Each row of a before or after table is a point. One or more steps were done to the points. Then noise was added and the rows were shuffled. The steps act on columns, c1 being the first. What was done? A step turns or swaps two columns, mirrors them in a line or flattens them onto one, adds a multiple of one to another, or multiplies or shifts one. Angles are multiples of 10 degrees, from the lower column toward the higher: turns from -170 to 170, lines from 10 to 170 but not 90. Use the fewest steps. Two steps may share a column if one is a turn and the other turns, adds or multiplies; they go together, in the order done. Otherwise the lowest column goes first.
In the rows, zero is written as 128.

Before (12 x 3):
[[140 114 131]
 [107 133  87]
 [136 156 114]
 [ 95 108  87]
 [156 152 106]
 [102 114 115]
 [160 153 111]
 [ 92  88 100]
 [108 103 119]
 [ 98 105  98]
 [164 147 127]
 [168 150  80]]
After (12 x 3):
[[130 146 163]
 [114 112 102]
 [111 151 159]
 [116 156 137]
 [ 98  85  92]
 [ 86 132 104]
 [131 114 139]
 [ 79 152 168]
 [119 101 108]
 [ 99 106  98]
 [106 153 154]
 [ 89 110  92]]
Steps: swap c1 and c3

Before (10 x 8):
[[140 145  97 141 134 141 125 136]
 [153 142 169 144 153 125 115 150]
 [136 131 122 169 105 132 105 103]
 [ 82 130 116 160 129 123 138  93]
 [103 147 120 163 137 175 119 151]
 [136 125 149 158 172 144  96 117]
 [141  91 115 144 115 109 157 166]
 [122 127 117 131 151 179 149 135]
 [132 168 148  92 147 126 141  92]
 [ 89 117 141 133 166 163  97 116]]
After (10 x 8):
[[137 168 148  94 147 126 140  90]
 [189 142 168 142 155 126 119 153]
 [158 145  96 141 133 141 128 135]
 [ 13 131 118 159 128 121 139  94]
 [152 125 149 157 171 146 128 131]
 [150 129 123 168 107 131 134 112]
 [113 127 115 130 151 178 129 127]
 [ 64 148 120 162 137 175 122 151]
 [ 31 116 141 134 166 164 128 128]
 [160  91 114 144 114 108 118 153]]
Steps: multiply c1 by 2.5; flatten c7 and c8 onto the line at 110 degrees

Before (9 x 11):
[[114  85 139 129 114 168  96 107 124 162 124]
 [133  82 153 115  79 167 129 123 124 127 110]
 [162 137 123 169  87  87 165 113  75 117 127]
 [123 136 127 136 156 126 147 183  79 126 168]
 [119 155 132 108 160 146 164 149 103 135 179]
 [132 120 101 108 125 138  85 139 136 157 112]
 [170 103 147 136 102 171 119 115 105 132 124]
 [105 138 152 105 157 152  90 144 142 120 180]
 [157 112  76 151 129  95 160 135  91 114 148]]
After (9 x 11):
[[135 123 156 150 126 130  86 109 136 154 112]
 [118 168 138 140 146 154 165 108 102 124 178]
 [105 149 125 131 151 170  89 115 144 117 182]
 [115  83 144 108 135 162  94 135 123 164 126]
 [173  95 143  97 121 163 121 139 107 137 123]
 [158 115 148 138 139  64 157 127  90 113 150]
 [123 149 127 124 145 121 147  75  80 105 167]
 [161 114 106 112  88  77 163 147  77 122 129]
 [135  63 137 117 109 175 126 133 120 131 110]]
Steps: turn c2 and c5 by -30 degrees; turn c3 and c6 by -140 degrees; turn c4 and c6 by -150 degrees; mirror c8 and c10 in the line at 100 degrees

Before (9 x 18):
[[129 138  93 131  88 167 115 137 118  93 146 133 154  80 110 127  87 161]
 [142 127 121 118 122 142 112 129 133 110 158 135 118 130 139 153 108 133]
 [124 158 117 141 103 122  93 120 127 149 134 117 137 147 135 132 101 116]
 [110 166 128 121 137  99 104 120 124 164 122 124 115 118 143 156 105 152]
 [143 130 114 134  80 126 106 115 129 100  95 171 127  53 128 108 120 147]
 [145  77 114  84 144 123 142 106 143 154  85 138 136 123  90  99 157 139]
 [123 139 118  87 160  90 177  95 179 137 159 115 113 143 146  97 148 130]
 [143 111 122 105 100 154 104 146 126  80 117 144 161  96 109 115  53 147]
 [129  62 132 136 183  90 114  81 109 146 133 119 126 125  99 108 121 132]]
After (9 x 18):
[[166 110 140  87 101 152 103 173 126  81 122 148 123  94 109 115  54 147]
 [118 157 132 128 103 124  93 108 128 149 139 114 144 146 136 133 101 117]
 [ 84 166 132 136 137  99 104 108 125 164 123 120 115 117 145 157 104 152]
 [114 139 115 120 160  94 176  46 179 137 158 109  84 143 132  95 148 131]
 [165 131 159 132  79 120 105  96 130 101 113 170 132  53 127 109 119 149]
 [132 139 143 107  89 167 115 153 118  94 164 139 144  80 114 126  86 160]
 [170  76 166 100 146 120 142  73 142 154 105 137  94 123  86 100 157 140]
 [163 127 115 132 120 141 112 130 131 109 155 136 115 129 138 154 108 132]
 [131  61 121 132 183  92 114  10 108 146 130 114 134 125 105 109 121 132]]
Steps: multiply c1 by 2.5; mirror c3 and c11 in the line at 110 degrees; turn c4 and c13 by 60 degrees; turn c6 and c12 by 10 degrees; multiply c8 by 2.5; add -0.3 times c9 to c15

Before (9 x 32):
[[ 91 160 148 137 144 144 111 157  88 151 143 137 104 135 110 138  95 124
  115 140 134 136 130  89 144 121 117 119 120 152  93 137]
 [127 122 132 130 102 129 116 137 105 175 129 168 152 173 160 108  84 138
  127 115 126 150  96 109 122 139 120  88 146 172 171 168]
 [103 114 129 123 151 174 104 132 128 150 170 148  91  95 129 168 109 125
  134 162 157 119 149  99 116 109 152 167 129 137  85 105]
 [155 125 124 139 197 187 147 101 155 148 148 133 119 130 169 138 138 112
   96 115 140  78 168 160  99  89 163 117 165 120 125 118]
 [107 128 157 133 125 122 108 155 128 145 154 121 108 125 115 159 118 136
  166 133 161 151 129 124 126  92 119 131 108 152  82 123]
 [107 127 150 106 127 176  89 132 120 130 161 130  70 145 128 169 128 150
  113 158 154 112 157  95 129 126 124 124  99 111  94  90]
 [ 89 142 171 144  91 108  65 167 117 157 143 140 116 138 148 116  82 106
  143 137 123 148 127  92 141 133 117 116 112 145 118 146]
 [187 155 103 172 115 128 145  78 136 136 102 191 147 151 174 104 149 135
   68  83 111  81 107 159 103 110 163 104 187 131 146 159]
 [128 130 145 135 116 101 128 127 124 192  87 174 122 155 174  85  89 137
   91 117  96 160 121 100 133 130 102 108 137 186 157 147]]
After (9 x 32):
[[106 126 157 112 124 120 108 131 132 196 153 117 109 124 117 158 120 135
   94 133 161 153 131 146 127  91 140 120 145 154  82  83]
 [157 124 121 120 193 157 149 109 158 202 148 132 119 130 168 137 138 110
  148 115 138  77 167 100 101  90 114 178  80 120 126 166]
 [126 125 134 112 101 167 115 169 104 221 127 167 155 173 159 108  82 140
  138 116 127 149  96 150 122 136 110 115 126 172 171 135]
 [ 86 141 169 128  89 131  67 159 116 205 142 138 117 138 147 114  81 105
  123 137 121 145 125 161 142 131 137 105 145 143 117  80]
 [ 90 162 149 120 147 142 112 146  89 203 142 138 106 134 108 138  97 123
  151 140 134 137 130 155 144 121 131 142 141 153  92  87]
 [185 153 105 154 116 152 143 144 137 186 101 192 148 151 172 104 151 138
  177  84 110  81 105  89 104 110  96 119  68 132 146 220]
 [105 115 130 100 151 106 100 106 128 199 171 148  91  91 131 166 106 127
  134 163 155 117 150 162 117 109 138 184 108 139  86 111]
 [104 124 153  87 126 150  87  95 117 179 160 130  71 146 126 171 126 150
  154 158 152 111 158 156 128 125 151 173 145 113  94 101]
 [127 131 145 115 117 137 129 147 127 240  90 171 122 155 174  86  91 139
  172 118  93 159 123 139 133 129 106  96 144 187 156 139]]
Steps: shift c4 by -20; turn c6 and c28 by 70 degrees; turn c8 and c32 by -70 degrees; multiply c32 by 1.6; shift c10 by 50; add 0.5 times c25 to c24; turn c19 and c24 by 160 degrees; mirror c27 and c29 in the line at 150 degrees
